Every row gives one point. Two turns around zero, p and q, are shown by what they do to some points. Write where each new point lands after one turn and then the other. Backwards means that the second turn is done in reverse. Each puzzle has new turns, and all numbers are rounded.

Turn p:
[0.00 0.03] => [0.01 0.03]
[-0.08 -0.34] => [-0.15 -0.32]
[0.26 0.40] => [0.34 0.34]
[-0.18 -0.09] => [-0.19 -0.05]
Turn q:
[-0.27  0.13] => [0.00 0.30]
[-0.10 -0.17] => [-0.20  0.01]
[-0.09  0.17] => [0.11 0.16]
[ 0.46 -0.13] => [ 0.09 -0.47]
Where do these land?
p, then q: [0.23 0.27] => [ 0.32 -0.16]
q, then p: [ 0.08 -0.06] => [-0.04 -0.09]
p, then q: [ 0.15 -0.16] => [-0.12 -0.19]
p, then q backwards: [-0.46 -0.05] => [-0.25 -0.39]

Turn p:
[-0.28 -0.27  0.09] => [0.04 0.06 0.39]
[0.04 0.17 0.13] => [ 0.09  0.13 -0.15]
[ 0.43 -0.23 -0.12] => [ 0.11 -0.48 -0.12]
[ 0.22  0.27 -0.04] => [-0.02  0.00 -0.35]
[-0.13 -0.29 -0.07] => [-0.04 -0.12  0.30]
[-0.29  0.34  0.01] => [-0.18  0.40 -0.06]
Turn q:
[-0.18  0.38 -0.09] => [-0.19  0.13  0.36]
[ 0.43 -0.31 -0.09] => [ 0.29  0.17 -0.42]
[0.05 0.02 0.15] => [ 0.13 -0.08  0.05]
[-0.21  0.21 -0.14] => [-0.25  0.08  0.20]
[-0.09 -0.30  0.17] => [ 0.02 -0.30 -0.20]
Where do these land?
q, then p: [-0.17 -0.17 -0.14] => [-0.21  0.05  0.17]
q, then p backwards: [ 0.18 -0.12  0.16] => [ 0.21 -0.03  0.17]
q, then p: [ 0.38  0.33 -0.13] => [ 0.14  0.17 -0.47]
p, then q: [-0.20 -0.35  0.23] => [ 0.41 -0.19  0.09]
q, then p: [-0.01 -0.04  0.17] => [ 0.09 -0.14  0.06]
q, then p: [-0.18  0.34 -0.28] => [0.07 0.47 0.02]

Turn p:
[-0.73 -0.18  0.15 -0.22] => [-0.60  0.06  0.22 -0.48]
[0.17 0.14 0.27 0.02] => [0.20 0.04 0.26 0.12]
[0.00 0.14 0.00 0.12] => [ 0.12  0.13 -0.01 -0.03]
[ 0.25 -0.09  0.04  0.20] => [ 0.09  0.08 -0.04  0.31]
[ 0.05 -0.18 -0.51 -0.22] => [-0.10 -0.36 -0.45 -0.06]
[ 0.19 -0.03 -0.04 -0.11] => [ 0.08 -0.18 -0.02  0.11]
[0.07 0.20 0.09 0.20] => [0.21 0.21 0.06 0.03]
Turn q:
[-0.20  0.20  0.01  0.25] => [-0.31  0.06 -0.05 -0.21]
[-0.06  0.05  0.03  0.12] => [-0.14  0.00 -0.03 -0.04]
[-0.09 -0.41 -0.09  0.25] => [-0.06 -0.48 -0.09 -0.02]
[-0.19  0.27  0.09  0.06] => [-0.23  0.20  0.09 -0.14]
[-0.19  0.16 -0.07 -0.42] => [ 0.21  0.22  0.35 -0.17]
[ 0.04 -0.24  0.14 -0.08] => [ 0.05 -0.16  0.11  0.21]
[ 0.69 -0.03 -0.11 -0.18] => [ 0.47  0.18 -0.37  0.37]
Where do these land?
q, then p: [-0.08 -0.05  0.03 -0.20] => [0.05 0.02 0.18 0.12]
p, then q backwards: [-0.34 -0.15 -0.34  0.11] => [ 0.02  0.28 -0.11  0.42]
q, then p backwards: [-0.46 -0.01 -0.18 -0.03] => [-0.29  0.18  0.12 -0.34]
p, then q: [0.44 0.02 0.15 0.21] => [-0.23  0.01 -0.43  0.14]
q, then p: [ 0.49 -0.09 -0.07 -0.25] => [ 0.37  0.10 -0.26  0.32]
q, then p: [-0.01  0.24  0.04 -0.06] => [ 0.16  0.03  0.08 -0.17]
q, then p: [-0.02  0.04  0.38  0.22] => [-0.19  0.34 -0.02 -0.21]

Turn p:
[-0.23  0.16  0.13  0.32 -0.28 -0.27] => [-0.07 -0.35 -0.18  0.11 -0.34 -0.26]
[ 0.18  0.20  0.11 -0.31 -0.28  0.35] => [-0.15  0.15  0.15  0.09 -0.22  0.51]
[-0.18 -0.23  0.28 -0.24  0.40 -0.20] => [ 0.11  0.01  0.49  0.07  0.25 -0.32]
[ 0.29  0.08 -0.29 -0.05  0.18 -0.01] => [ 0.27  0.24 -0.19 -0.01  0.16  0.13]
[ 0.10  0.21  0.13 -0.10  0.06  0.35] => [-0.20  0.18  0.05  0.24  0.05  0.27]
[ 0.10 -0.32 -0.17  0.22 -0.12  0.08] => [-0.06 -0.17 -0.20 -0.33  0.16  0.08]
[-0.03  0.30 -0.22  0.30  0.05 -0.19] => [ 0.12  0.04 -0.42  0.16 -0.10 -0.21]
[ 0.04 -0.12  0.35  0.18  0.14 -0.22] => [ 0.08 -0.35  0.13  0.18  0.18 -0.16]
[-0.27 -0.28 -0.33 -0.31 -0.16  0.11] => [-0.11  0.26  0.15 -0.52 -0.13 -0.05]
Turn q:
[0.48 0.37 0.03 0.16 0.11 0.14] => [ 0.17  0.37 -0.02  0.26  0.09 -0.43]
[-0.14 -0.43  0.00  0.18  0.27  0.44] => [ 0.29 -0.57  0.17  0.25  0.09  0.03]
[-0.21  0.39 -0.17  0.08 -0.02 -0.03] => [-0.33  0.04 -0.24  0.00  0.20 -0.15]
[ 0.06 -0.23 -0.21 -0.38  0.36 -0.11] => [ 0.24 -0.18  0.17 -0.50  0.02 -0.14]
[-0.14  0.03  0.12 -0.21 -0.09  0.24] => [ 0.15 -0.03 -0.20  0.00  0.17  0.22]
[ 0.11 -0.12  0.01  0.03  0.02 -0.32] => [-0.09  0.10  0.23 -0.13 -0.20 -0.02]
[ 0.33 -0.28 -0.03  0.03 -0.21  0.09] => [ 0.28  0.02  0.00  0.12 -0.39  0.01]
[-0.21  0.02 -0.14 -0.07 -0.17 -0.19] => [-0.25 -0.04 -0.13 -0.18 -0.10  0.11]
[-0.27  0.26  0.40  0.18 -0.27 -0.25] => [-0.44  0.31  0.03  0.19  0.12  0.37]
Where do these land?
q, then p: [-0.06  0.10 -0.19 -0.16  0.00 -0.01] => [ 0.13  0.18  0.06 -0.13 -0.04 -0.05]
q, then p backwards: [ 0.24  0.07 -0.34  0.45 -0.31 -0.19] => [-0.52  0.45  0.04  0.11 -0.17 -0.03]
q, then p: [ 0.06 -0.16 -0.30  0.13  0.07  0.03] => [ 0.14 -0.24  0.07 -0.23 -0.07 -0.05]
p, then q: [ 0.03 -0.33  0.06  0.13  0.07  0.48] => [ 0.05 -0.36  0.05 -0.16  0.45  0.08]
q, then p: [-0.01  0.08 -0.06 -0.26  0.16  0.26] => [ 0.29  0.16  0.00 -0.04  0.24  0.07]
p, then q backwards: [ 0.13 -0.40  0.39 -0.02 -0.21  0.08] => [-0.41 -0.36  0.06  0.02  0.26 -0.10]
q, then p: [ 0.21  0.24  0.21  0.09  0.40 -0.41] => [ 0.08 -0.05  0.30  0.56 -0.15 -0.23]
q, then p: [-0.10  0.14  0.15 -0.05 -0.06 -0.03] => [-0.11  0.17 -0.05  0.10  0.04 -0.04]
p, then q: [-0.51  0.26  0.07 -0.31 -0.12 -0.20] => [-0.36  0.42 -0.08  0.10 -0.18  0.36]

Turn p:
[-0.25 -0.18  0.30 -0.35  0.02 -0.29  0.08  0.13  0.14] => [ 0.16 -0.38  0.10 -0.09 -0.08  0.02  0.27  0.25 -0.33]
[-0.01  0.16 -0.15 -0.39  0.17  0.05  0.05 -0.20  0.06] => [ 0.19 -0.04  0.06 -0.23  0.28  0.14 -0.09 -0.20 -0.18]
[-0.22  0.24 -0.12 -0.05 -0.28 -0.29 -0.27  0.01  0.43] => [-0.01  0.04  0.28 -0.37 -0.29 -0.39  0.14 -0.19 -0.19]
[-0.05  0.09  0.38  0.06 -0.57 -0.12 -0.15 -0.10  0.12] => [ 0.22 -0.24  0.19  0.03 -0.37 -0.47 -0.08  0.06  0.15]
[ 0.21  0.15  0.03 -0.16 -0.05  0.22 -0.24  0.09 -0.20] => [ 0.34  0.24 -0.02  0.19 -0.04  0.06 -0.13 -0.12  0.00]
[ 0.09  0.12  0.06 -0.09  0.25 -0.14  0.24  0.06 -0.32] => [-0.03 -0.11  0.16  0.31  0.26  0.27  0.07 -0.05 -0.04]
[-0.39 -0.09 -0.33  0.31  0.14 -0.05  0.15 -0.07 -0.32] => [-0.55 -0.15 -0.18  0.07 -0.10  0.28 -0.05 -0.25  0.01]
[ 0.08  0.23  0.18  0.15  0.40  0.49 -0.11 -0.05  0.03] => [ 0.08  0.35  0.14 -0.09  0.04  0.38 -0.38  0.21  0.19]
[ 0.37 -0.50 -0.02  0.37  0.09 -0.04  0.09 -0.04 -0.28] => [-0.30  0.06 -0.42  0.44  0.23 -0.12 -0.05  0.27  0.12]
[ 0.18 -0.21 -0.33  0.17 -0.17  0.17  0.17  0.16  0.36] => [-0.10  0.23 -0.31 -0.27  0.09 -0.20  0.30  0.03  0.30]
Turn q:
[ 0.02 -0.33  0.12 -0.31  0.10  0.21 -0.22  0.05  0.11] => [ 0.25  0.02  0.31 -0.18 -0.12  0.18  0.02 -0.16  0.27]
[ 0.01  0.33  0.11  0.13  0.18  0.08  0.16 -0.33 -0.37] => [-0.18 -0.15  0.08  0.30 -0.14  0.10  0.15  0.19 -0.45]
[ 0.00 -0.18 -0.45 -0.34 -0.18  0.12  0.02  0.09  0.21] => [ 0.16  0.21 -0.31 -0.28 -0.14  0.18 -0.09 -0.34  0.16]
[ 0.32  0.16  0.09 -0.04  0.22 -0.40 -0.17  0.22  0.26] => [ 0.32  0.24  0.12 -0.03  0.52 -0.17 -0.05  0.09 -0.10]
[-0.32 -0.02  0.06 -0.41  0.14  0.03 -0.15  0.29  0.04] => [-0.06  0.08  0.35 -0.19  0.04  0.05 -0.21 -0.43  0.03]
[ 0.03  0.03  0.18  0.29 -0.20  0.10  0.47 -0.25 -0.08] => [-0.36 -0.07 -0.17  0.03 -0.19 -0.08  0.37  0.34 -0.04]
[-0.23  0.18  0.16  0.33  0.31  0.08 -0.23 -0.03  0.14] => [-0.08 -0.14  0.21  0.48  0.25 -0.05  0.07 -0.12  0.10]
[-0.08 -0.24 -0.24 -0.27  0.25 -0.38 -0.06  0.12 -0.06] => [ 0.31 -0.16  0.01 -0.31  0.11 -0.16 -0.13 -0.33 -0.19]
[-0.01  0.05  0.11  0.21 -0.43  0.00 -0.21 -0.14  0.12] => [-0.05  0.16 -0.10  0.24 -0.18 -0.21 -0.14  0.22  0.28]
[ 0.27  0.01 -0.13  0.40 -0.39  0.16  0.39 -0.02 -0.39] => [-0.32 -0.21 -0.48 -0.08 -0.16  0.16  0.01  0.55 -0.06]
Where do these land?
p, then q: [ 0.34 -0.05  0.22  0.12  0.21 -0.22  0.40 -0.17 -0.01] => [-0.02 -0.31  0.26 -0.03  0.46 -0.05  0.18 -0.18  0.12]
p, then q: [-0.41  0.16 -0.29  0.09 -0.27 -0.04 -0.04 -0.46 -0.04] => [ 0.32  0.02  0.09  0.08 -0.54 -0.31 -0.06 -0.23  0.09]
p, then q backwards: [-0.06 -0.26 -0.12  0.25 -0.14  0.32 -0.30  0.32  0.14] => [ 0.13 -0.01 -0.14 -0.13 -0.54  0.09  0.18 -0.27  0.15]
q, then p: [-0.12  0.00 -0.27  0.08 -0.22 -0.18 -0.38  0.03 -0.12] => [-0.12  0.30 -0.09  0.05 -0.11 -0.36 -0.14 -0.07 -0.23]
p, then q: [-0.16  0.37  0.14  0.09  0.14 -0.32  0.12 -0.14  0.06] => [-0.12 -0.12  0.49 -0.03 -0.13 -0.18  0.10  0.06  0.14]
q, then p: [-0.16  0.05  0.12 -0.19  0.00 -0.30  0.48 -0.05  0.04] => [ 0.01 -0.47  0.15  0.13  0.10  0.14  0.10 -0.27 -0.19]
q, then p: [-0.20  0.22 -0.22  0.09 -0.44  0.06 -0.14 -0.01 -0.28] => [-0.14  0.18 -0.13 -0.05 -0.48 -0.20 -0.09 -0.28 -0.11]
q, then p: [ 0.34 -0.26  0.47 -0.30  0.27 -0.06  0.05  0.03  0.19] => [ 0.44 -0.14  0.31  0.13  0.32  0.15  0.20  0.33  0.11]
p, then q: [ 0.12 -0.22  0.36 -0.13  0.43  0.13  0.09  0.11 -0.14] => [-0.13 -0.21  0.03 -0.04  0.34  0.47 -0.11  0.08  0.18]
p, then q: [ 0.29 -0.19 -0.22 -0.17  0.31  0.31 -0.03  0.28  0.11] => [-0.12  0.15 -0.16  0.09  0.24  0.48  0.03 -0.10 -0.35]
p, then q: [ 0.00  0.19 -0.19  0.06 -0.30  0.29 -0.25  0.05  0.06] => [ 0.14  0.44 -0.16  0.17 -0.15 -0.12 -0.03  0.08 -0.09]
